Each row is a point. Two turns around zero, p and q, are shown by what they do to some points. Write where each new point lands after one turn and then the other. Backwards means that the second turn is done in reverse. Each puzzle has new turns, and all numbers are rounded.
In the rows, zero is written as 128.

Turn p:
[130 123 109] -> [117 126 144]
[123  81 119] -> [ 86 105 122]
[107 163 152] -> [174 125 117]
[152 146 133] -> [136 157 129]
Turn q:
[173 115  97] -> [119 153  78]
[126 123 153] -> [151 119 136]
[142 154 100] -> [105 161 125]
[129 131 118] -> [119 133 126]
[ 82 118 150] -> [131  87 160]
[116 127 149] -> [142 116 143]
Where do these land?
q, then p: [139 152 115] -> [157 129 134]
q, then p: [138 141 169] -> [126 170 114]
p, then q backwards: [115 138 120] -> [119 127 144]
p, then q: [119  81 107] -> [119  78 140]

Turn p:
[175 137 124 114 132 125] -> [146  88 125 115 108 136]
[139 119  94 123 110 103] -> [154 141 120  94 113 119]
[113 151 118 124 118 111] -> [143 147 152 129 118 123]
[114 129 142 168 119 218] -> [ 78 108 149 124 208 147]
[113 119 130 114 165 108] -> [109 136 116 146  96 109]
[123 119 146 109 118 127] -> [127 137 119 138 122 152]
[120 123 141 144 134 104] -> [139 138 116 149 130 111]
Turn q:
[101 172 123 144 109 122] -> [115 109 157 149 125  89]
[ 98 119 128 166 114 141] -> [166 114 137 124 134  96]
[116 140 127 139 148 116] -> [133 145 147 143 122 122]
[131 127 161 105 159 160] -> [113 170 108 117 161 125]
[111 110 110 104 121 106] -> [122 125 140  99  97 136]
[172 106 143  94 110 102] -> [104 110 120 108 136 186]
[167 122 103 145 135 150] -> [143 122  86 156 121 141]
Where do these land?
p, then q: [ 85 132 108 148 157 134] -> [120 137 185 131 127 118]
p, then q backwards: [144 115 128 168 115 114] -> [125 116 143 154 121 164]
p, then q backwards: [ 90 113 121 144 167 107] -> [108 169 113 116 149 159]
q, then p: [163  98 115 168 117 133] -> [124  90 103  87 145 121]
q, then p: [125 130 155 104 109 145] -> [102 144 127 133  97 120]
p, then q: [159 139 129 106 102 144] -> [125 133  87 107 145 132]
q, then p: [145 144 145  94 137 137] -> [101 150 155 133 125 114]
p, then q backwards: [ 98 114 104 126 139 109] -> [103 136 118 108 153 145]
q, then p: [141 167 147  94 108 130] -> [ 94 170 128 147 128 110]

Turn p:
[109 127 113 153 110 145 116 140] -> [138 125 118 114 165 134 111 128]
[119 139 156 148 126 152 109 114] -> [147 120 152 135 161 122 147 129]
[102 145 138 105 104 136 135 103] -> [154 109 127 160 127 103 114 123]
[157 150 121 126 152 110 148 142] -> [ 88 134 148 118 103 124 122 133]
[153 117 112 106 118 135 145 103] -> [122 122 124 152 105 146 122  96]
[148 102 166 143 137 103 144 136] -> [144 162 153 111 101 143 146 139]
[107 114 114 103 153 111 148 125] -> [121 124 104 145  99 134 123 158]
[132 115 117 130 105 160  99 152] -> [139 108 109  97 154 137 133 102]
[126 144 115 138 147 100 109 137] -> [ 99 148 119 120 137 109 133 144]
Turn q:
[152 132 122 148 166 123 116 142] -> [162 127 147 145 118 151 135 111]
[116 109 120 132 110 132 133 136] -> [117 124 108 144 135 119 122 134]
[ 31 126 153 124 145 118 113 142] -> [146  97  63  84 156 160 133 168]
[135 133 127 122 110 166 130 122] -> [115 154 126 130 138 106 149 125]
[151 109 154 134 138 121 145 128] -> [135 153 129 132 116 138  97 115]
[127 111 114 118 133 126 150 120] -> [138 124 122 131 120 102 111 129]
[139 137 111 141 111 123 134 111] -> [113 126 145 141 111 117 133 142]
[121 106 121 116 110 121 128 139] -> [113 114 111 137 138 119 114 121]
[142 201 137 134 112 128 123 124] -> [109 139 185 109 142 143 156 152]
[146 132 113 112 132 124 128 132] -> [131 118 146 130 131 115 126 112]
[149 114 135 127 141 127 109 113] -> [129 133 128 126 104 136 132 100]
Where do these land?
p, then q: [125 188 113 125 161 120 127 130] -> [136  96  91 118 139 165 107 150]
p, then q backwards: [114 153 138 119 121 129 132 163] -> [113 136 116  99 131 113 150 110]
q, then p: [129 117 213 142 143 152 144 121] -> [ 86  70 135 139 151  82 119 101]
q, then p: [126 119 108 110 103 134 130 110] -> [137 152 107 134 121 118 115 146]
p, then q: [140 109 120  95 127 123 134 128] -> [101 125 124 143 122 104 134 139]
p, then q: [127 112 154 123 126 118 128 118] -> [118 145 152 137 130 126 118 133]
p, then q: [121 127 112 129 143 135  92 117] -> [163 117 124 136 122 114 122 146]
q, then p: [116 117 106 152 130 121 142 129] -> [126 146 126  99 139 141 121 121]
q, then p: [142 118 101 156 126 138 124 131] -> [133 152 149 121 144 142 109 128]
p, then q backwards: [140 122 116 129 100 110 127 133] -> [140 106 149 114 136 137 134 122]

Turn p:
[ 91 141 112  98 152  89 146 138 146 114 123] -> [130 143 168 105 176 144 133 143 106 122 139]
[111 127 107 121 112 139 153  88 155  88 160] -> [ 86 121 119 103 157 111 131 162 122 147  89]
[118 151 105 137  93  92  94 158  99 107 123] -> [180 160 104 110 129 136 125 122  89 107 107]
[148 143 150 105 139 113  95 130 151 146 107] -> [146 117 138 182 141 149 124 126 119 121 139]
[154 120 114 157 105 151 117 156 148 154  95] -> [136 154 133 168  92  92 117 120 140 102 124]
[157 143 114 147 105 151 168  89 110 101 157] -> [108 119  73 102 125  97 143 166 148 146 120]
[161 133 148 111 150 143 127 143 153  86 121] -> [131 130 131 151 143 158 114 161 172 123 114]
[116  93 142 132 131 104 159 105 136 137 123] -> [ 84 115 143 114 116 136 132 137 110 116 150]
[105 145 153 163 161 155  95 102 113 160 139] -> [123 101 108 135 136 119  93  68 134 158 150]
[122 136 159 141 108 134 132 153 109 149 140] -> [134 153 116 130  97 139 131 110 124 155 143]
[116  99 132 104 145 145 139 116 107 146 113] -> [128  92 162 114 108 126 134 123 135 136 141]
[136 105 100 120 136 120 110 157 109 148 135] -> [150 130 142 122 118 128 159  96 134 102 120]
Turn q:
[104 119 152 133 116 158 129 148 125 125 102] -> [134 143 139  97 139 117 109 135 106 131  98]
[ 91 145 175 151 129 147 134 142 125 172 126] -> [127 190 152  86 130 116 116 143 127 139 137]
[128 159 109 132 132  96  98 147 132 105 138] -> [159  96 132 114 125 149 152 113 140 138 152]
[144 132 151 150 112 136 127 159 114 161 111] -> [147 160 138 115 156 120  94 117 147 130 128]
[140 144 108 128 134 108  90 105 128 127 106] -> [134 118 126 145 157 149 158 104 116 140 144]
[156 116  98 127 128 120 108  90 134  83 167] -> [ 93  65 102 152 120 146 138 126 133 142 144]
[157  90 130  88 170 148 159 112 140 105 145] -> [ 89 110 115 165  81  92 128 110 127 123  96]
[129  79 110  89 139 161 154 125 158 141 154] -> [ 76 116 144 145 101 101 125 133 132  81 101]
[ 93 156 126 142 124 158 152 146  95 156 124] -> [150 159 126  97 142  88 124 162 119 115 146]
[126 118 102 153 135  83 120 119 125 113 124] -> [143 114 108 140 119 167 128 114 112 119 155]
[138 127 120 105 112  81 108 110 113 107 135] -> [135 110  94 141 131 168 157 123 147 132 122]
[129 151 153 136 104 140 157 133 148 142 103] -> [148 155 161 139 136 123 110 156 129 144 113]
Where do these land?
p, then q: [136 151 122 113 155 147 133 143 109 134 117] -> [111 127 149 152 113 130 118 112 155 136 133]
p, then q: [ 90 126 152 160 109 144 105  81 121 130 121] -> [106 137  96 108 173 157 151 113 120  99 135]
p, then q: [119  83 151 158 124 113 117  85 102 145 131] -> [ 93 111  88 110 145 148 137 158 111  98 108]
p, then q backwards: [108 109 151 180  83 134 120 132 123 101 102] -> [110  75 160 155 142 132 174 139 122 114 134]
p, then q: [118 140 108 101 142  96 100 112 122 149 149] -> [112 143  87 155 108 100 118 118 112 129 132]
p, then q: [134 107 125 131 140 128  76 123 100 143 152] -> [ 96 120 108 171 144 132 120 139  95 127 116]
q, then p backwards: [164 133 144 121 122 140 133 136 157 105 137] -> [121 116 141 111 134 176 116 118 138 130 121]
p, then q: [142 128 142 109 100 130 153 155 175 107  70] -> [174 125 153  73 136 132  94 116 151 163 131]
q, then p: [136 127 111 121 120 141 161 157 153  88 118] -> [133 125 121 143  80 152 119 132 122  89 119]
q, then p: [157 155 103 137 116 125 157 140 153 126 105] -> [113 137  93 149 107 152 117 112 150 102 137]
q, then p backwards: [131 131 106 117 172 136 136 153 155 134 137] -> [127  96 108 132 130 137 126 133 120 172 103]
p, then q: [104 157 141 129 156  97 130 119  95 134 144] -> [ 88 124 109 139 120  90 151 122 146 115 140]
p, then q: [128 149 122 112 136 142 155 173 133 156 157] -> [134 161 159 155 106 114 133 154 149 146 150]
p, then q: [125  97 114 104 117 122 115  82  95 140 151] -> [116 142  89 148 124 130 113 137 113  86  91]

Turn p:
[113 127  97 124 154 152 177 100 120 154 178 155 108 152] -> [132  61 129  89 131 116 130 151 131 120 117  88 113 173]
[119 107 149 124 116 148 137 121 113 150 118 115 172 103] -> [123 143 132 104 108 105 155 129 131 155 159 130 110 102]
[109 133 127 129 148 121 132 108 107 137  79 111  89 113] -> [147 137  92 157 112 126 113 110 108 151 121 121  89 145]
[ 96 162 126 147 133 155 154 142 111 142 130 140  91 114] -> [155  75  98 126 123 129 136 126 109 126 121 155 104 138]
[130 141 133 119  74 155 133 120 120  97 145 158 119 154] -> [136 113 153 134 114 155 183 150 125 110  98 131 145 131]
[ 94  94 116 152 114  89 131 134 135 109 100 111 137 141] -> [144 157 109 121 148 127 128  96 125 167 101 111 156 112]
[166 153 134 135 144  78 104 131 112 153 144 119 136 138] -> [102 125 150 154 138 107  92 101 114  91 140 110 130 106]
[143 134 118 127 130 146  93 119 147 149 139 137 145 103] -> [116 140 151 111 130 126 115 134 154 108 133 150  98 120]
[187 106 157 160 172  94 141 100 184 145 136 152 121  90] -> [123 133 150 133 196 170  87 125 147 126 195  98  94 129]
[130 123 125 104 125 101 125 129 131 115 136 121 117 103] -> [133 134 132 155 138 120 109 153 135 141 122 124 131 115]
[137 140 108 133 115 136 106 158  95  89 115 117 153 135] -> [132 141 112 140  89 125 137 112 150 106 116 143 167 105]
[112 187 144 124 142 130 138 101 143 110 145  99 105 125] -> [ 96  82 136 168 123 141 118 120 127 154 117 152 117 152]
[152 116 109 114 109 120 118 164 139 131 101 125 163 144] -> [118 169 125 102 111 138 114 133 118 113 127 129 161  98]
[125  73 143 135 110 155 136 130 146 132 144 102 134 138] -> [103 151 110 100 157 119 171 145 138 144 136 122 135 134]
[107 124 134  94 134 142  94 162 117 108 109 159 130 168] -> [158 160 141 123 103 115 133 133 109 107 115 155 170 163]
Turn q:
[148 114 129 126 113 117 133 133 145 143 140  90 159 127] -> [122 128 136 146 141 137  93 136 130 137 146 144 103 156]
[102 176 123 121 132 115  83 123 133 156 119 123 120  95] -> [118 132 128 144 114 110 101 101 135 132 135  90 186 135]
[151 135 115 152 105 152 173 130 131 139 137 146 128 116] -> [131 136 156 125 152 110 158 128 128 132 125 175 134 142]
[125 149 122 126 119 127 154 154 138 109 154 126 107 158] -> [130 141 107 143 109  98 155 156 145 123 126 145 115 135]
[160 136 150 146  92 128 164 146 101 131 147 127  94 156] -> [112 111 116 122 139  88 135 156 146 115  97 182 116 124]
[123 114 119 113 151 155  72 121 145 124  76 139 181 151] -> [165 147 153 108 125 143 102  97 118 163 126  65  95 109]
[116 143 134 133  98 110 159  93 101 120 158 129 122 149] -> [ 89 152 102 109 123 124 136 141 118 110  99 157 130 150]
[117 126 156 120 110 161 145 135 118 120 129 107 118 102] -> [ 94 108 138 159 143 135 149 131 134 144 108 131 128 123]
[127 150 144 164 120 101 169 131 128  96 125 123 111 119] -> [104 131 140 118 103 130 143 176 139 128 128 162 152 122]
[118 104 133 155 114 124 177 136 119 156 124 110 103 153] -> [ 92  97 122  98 133 108 148 136 141 128 148 162 104 141]
[132  97 137  85 140 117 100 123 159 133 100 163 145 126] -> [165 139 104 122 139 164 110  95 131 156 144 113 122  96]
[147 126 126 129 130 108 142 146  84 128 128 124 132 129] -> [135 104 133 116 122 138 119 137 150 102 105 145 125 142]
[ 92 165 135 119 186 124 111 122 123 141 156 137 138 101] -> [125 148 122 138 140 140 138 130 144  94 142  68 174 142]
[154 105 109 101 170 149  80  94 154 123  95 121 130 126] -> [178 111 124 125 141 146 108 119  76 157 140  80 125 117]
[121 123 145 170 118 122 117 134 121 123 166 136 112 123] -> [101 136 137 137 129 110 127 138 122  85 136 143 132 102]
[113  87  72  88 149 139  69 124 146 107  93 146 149 118] -> [184 127 131 137  95 165 124  69  92 143 142  83 108 114]
Where do these land?
p, then q backwards: [144 133 121 142 148 132  86 149 138 112 153 118 146 151] -> [117 148 136 147 110 106 133 136 105 163 152 145 132 105]
p, then q: [121 123 136 117 150 136 153 138 134 146 157 120 121 112] -> [140 117 107 134 122 133 125 117 142  96 153 127 110 126]
p, then q: [120 146 139 118 100 139 144  54 125 147 121 109 146 121] -> [ 65  89 103 125 142 106 145 114 137 150 138 145 139 124]
q, then p: [116 121 141 119 137  98 135 113 124  89 123 151 147 141] -> [125 121 117 124  93 147 133 159 128 120 117 163 118 120]
q, then p: [128 128 126 108 135 147 114 119 113 146 154 124  50 111] -> [153 134 104 111 125 114 117 104 170 151 127  72 147 106]
p, then q: [142 147 139 108 108 145 148 132 126 147 128 137 127 150] -> [109 115 129 136 121 139 147 121 146 118  97 138 107 125]
q, then p backwards: [141 138 135  99 140 116 119 131 110 142 121 122 136 105] -> [127 134 106 140 145 111 138 129 138  98 134 138 114 136]
p, then q: [132 146 148 171 137 109  95 117 127 148 129 129 119 124] -> [119 129 115 105 134 138 139 150  87 114 127 115 156 107]
q, then p: [125 153 120 111 107  78 148 149 100  90 151 118 142 139] -> [141 144 129 109 120 184 145 125 114 110  88 158 152 118]
p, then q backwards: [119 151 143 120 142 147 145 104 145 107  95 124 136 108] -> [120 111 113 109 110 109 147 137 154 113 100 107 146 118]
p, then q: [121 126 147 119 150 109 114 146 111 136 133 127 134 142] -> [124 146 123 113 120 140 100 140 129 102 119 129 131 131]
p, then q: [168 103 145 153 139 144 128 145 117 101 153 101 137 128] -> [124 170 138 145 116 142 155 147 120 115 166 127 120 155]
p, then q: [131 118  81 118 149 119 145 137 156 154  87 195 144  93] -> [176 104 109 192 154 104  93 119 115 140  88 115 132 110]
q, then p backwards: [120 100 125 106  86 142 141 138 192 142  98 132 126 141] -> [ 92 126 170 148 140 129 137 111 133 130  95  92 146  81]
p, then q: [113  72  50 217 141 146 137 130 106 124 106 104  95 146] -> [188 113 114 117  89 134 141 129  53 189 150 115 130 199]
q, then p: [107 142 151 122  79 142  95 145 125 116 140 138 142 137] -> [140 126 131 148 136 151 116  92 122 152 105 151  90 114]

Turn p:
[144 165 145 166 104 161 110  97 131 129 103 116 135 107] -> [128 131 144 172 100 139 137 100 161  92 131 144 159 124]
[142 153 132 153 135 159 135 126 132 100 100 170 123 110] -> [158  94 122 143 115 150 166 115 143 103 121 111 148 123]
[114  97 122 121 152 126 116 124  74 126 122 147 153 136] -> [123 129 113 110 170 164 134 123 115 113 159 133  98 131]
[105 102 119 120  98 103 148 122 179 128 148 102 137 157] -> [ 98 128 132 134  98  77 113 157 105 158 139 131 108 107]
[109 127 135 126 143 122 116 153 121 158 135 153 146 140] -> [143 158 123 124 147 135 121 122 117 129 139  93 110 119]
[124 109 144 112 168 113 139 133 108 136  99 123 140 152] -> [124 130 135 106 154 130 139 135 144 132 157 112  95 160]
[138 103 114 133  89 110 130 104 171 159 149 118  72 126] -> [ 78 114 143 140 132  86 104 125 120 163  98 124 166 101]
[ 96 148 125 137 141 112 143 149  76 110 115 131 134 142] -> [136 132  86 133 133 162 122 148 123 117 144 116 111 169]
[132 102 130 142 132  87 111 130 168 126 158  99 112 127] -> [117 127 166 149 131 102 113 135  96 174 113 141 123 133]
[120 132 117  91 162 100 102 127  93 117 129 150 144 172] -> [164 127  97 113 183 122 113 135 126 131 164 135  98 141]
[138 131 119 110 127 114 148 123 166 158 166 107 101 131] -> [114 149 137 110 122  82 119 137 119 165 109 128 159 125]
[144 104 118 140 116 145 144 131 162 137 177  92 116 151] -> [100 149 151 127 122  81 138 159  99 127  98 144 138 115]
[ 93 121  98 107 172 112 130 125 111 127 129 128 153 126] -> [140 143 113 105 146 155 136 151 119 158 170 136 115 130]
[139 149 168 123 106 156 134 117 118 110 128 145 122  88] -> [134 119 112 126  97 141 145  77 143 109 100 138 135 129]
[133 157 139 129 110 195 107 155 110 104  81 128 125  95] -> [151 121 126 137 103 179 138 123 186  82  91 135 123 114]
[176 149 124 140  93 133 133 132 126 125 109 139 135  89] -> [140 100 149 120  96 144 108 103 133  94 116 127 163 126]
Turn q:
[104 127  98 139 102 118 124 125 130 112 148  98  91 155] -> [113  91 145 119 137 123 158 124 108 175 128 118 118 111]
[ 97 124 138 110 169 123 135 121 101 164 121 158 151 111] -> [123 185 116 161 122 137 141 148 131 104 124 136 161 121]
[102  71 115 101 110 100 131  88 128 146  86 150 105 143] -> [ 99 113 160 164 132  80 120 147 131 119 136 144 167  76]
[145 155 114 169 114 132 135 163 135 128 132  90 160 115] -> [162 119  99 128 132 125 136  96 118 132 110  93  92 159]
[136 125 156 124 115 164 171  91 164 140 129 154 119 102] -> [151 132 131 104 138 140  84 149 111  93 170 108 145 101]
[133 119 120 146 153 139 113 189 135 104 136 113 130 139] -> [130 117 134 149 120 158 143  84 139 144 136 136 104 167]
[172 128 153 153 138 163 156  74 131 128 136 148 147 123] -> [149 159 127  74 127 106 109 132 117  84 170 127 124 131]
[125 147 148 152 117 121 124 143 138 127 139 126 139 158] -> [126 111 105 123 152 137 146 125 121 119 129 140 100 136]
[106  93 125  72 134 132 105  98 105 156 105 145 147 118] -> [ 82 166 134 161 121 101 102 157 143 124 123 130 168 120]
[122 109 100  90  84  88 100 118 116 157  98 158  87 146] -> [ 82  92 153 143 136 102 131 144 167 126  90 129 157  75]
[155 147 109 126 138 119 144 149 146 120 161 110 139 139] -> [148 133 140 107 157 144 129  98 119 143 107 128 116 150]
[125 149  99 141 137 123 121 134 131 108 107 116  89 140] -> [139 109 126 120 111 130 144 104 143 166 127 137 122 100]
[124 153 137 130 134 108 132 154 132  73 123 102 131 133] -> [162 108 121 133 124 139 130 132 128 166 119 159 100 151]
[119 137 106 116  99 140 121 152 106 116 125 127 116 150] -> [115 110 133 132 141 129 146 136 163 159 128 110 118 131]
[138 140 138 159 124 134 121 109 150 112 159 153 154  92] -> [140 149 134 107 111 142 110 139 102  96 125 118  81 127]
[143 155 157 143 154 148 112 135 151 125 141  95 139 120] -> [133 133  88 106 116 152 111 105 105 132 133 137 116 157]
[131  96 162 105 154 124 129 133  78 160 131 132 133  92] -> [120 151 130 145  97 130 136 153 131  95 120 127 185 165]
Where do these land?
p, then q backwards: [140 116 145 135 122 105 127 125 138 128 132  76 126 113] -> [137  95 121 105 143 119  99 127 125  96 141 121 135 126]
q, then p: [118 116 112 149 118 150 149  97 120 126 146 119 140 123] -> [125 151 118 116 127 123 107 125 120 134 116 144 132 170]
p, then q: [137 128 131 159 142 144 111 121 112 135 118 153 128 159] -> [159 140 137 119 113 130 141 110 106 141 146 149 117 146]
q, then p: [151 170  96 152 137 129 132  99 120 150 120 136 129 143] -> [140 112 124  94 106 127 117 123 151 163 143 146 163 136]
p, then q: [112 166 111 151 143 175 129 126 115 125 140  98 118 140] -> [174 136 116 136 153 146 133 111 154 128 133 120  83 124]
q, then p: [122  96 131  97 161 116 142 115 155 107 125 106 152 113] -> [151 142 125 160 162 133 113  92 119  94 143 117 129 137]
p, then q backwards: [105 111 134 103 129 103 177 117 171 133 150 106 119 106] -> [118 132 104 124 135 138  89  90  99 102 136  82 104 129]
q, then p backwards: [150 154 121 160 136 174 134 128 129 148 140 142 115 195] -> [121 103 143  88 161 149 140  85  92 154 111 163 147 131]
q, then p: [142 107 122  83 133 133 139 107 125 126 153 108 103 114] -> [138 166 132 120 129 125 112 101 140 112 149 127  87 126]
q, then p: [111 117 133 118  88  95 100 155 104 105  77 156 124 147] -> [111  93 162 156 112 133 137 140 100 160 110  73 116 109]
p, then q: [119 176 145 135 136 138 112 108 126 122 132 138 123 139] -> [151 138 135 103 140 110 132 100 119 118 121 128  99 113]
q, then p: [138 137 118 135 159 128 168 141 112 123 142 119 124 120] -> [137 133 135 105 121  97 137 118 135  94 138 133 145 143]
p, then q backwards: [103  83 126  95 134  70 117 143 141 134 165 123 139 100] -> [115 147 100 118 134 139 113  94 175  82 160  87 126 132]
p, then q: [134 131 157 153 132 155 130 127 105 142 115 153 115 124] -> [154 137 122 121 128 107 119 124 107 157 161 137 120 124]
p, then q: [147 116 142 118  78 103  91 170 132  90 112 176 150 116] -> [ 94  92 159 102  56  91 105 123 138 125 140 127 142 137]
q, then p: [131 154  97 161 144 164 112 125 147 143 112 133  97 128] -> [102 136 122 115 105 129 127 114 137 150 126 170 168 101]
q, then p: [117  98 152  73  86  95 107 171 124 140  98 134 174  96] -> [140 106 174 207 140 148 127 170 127 115 135  97  87 127]
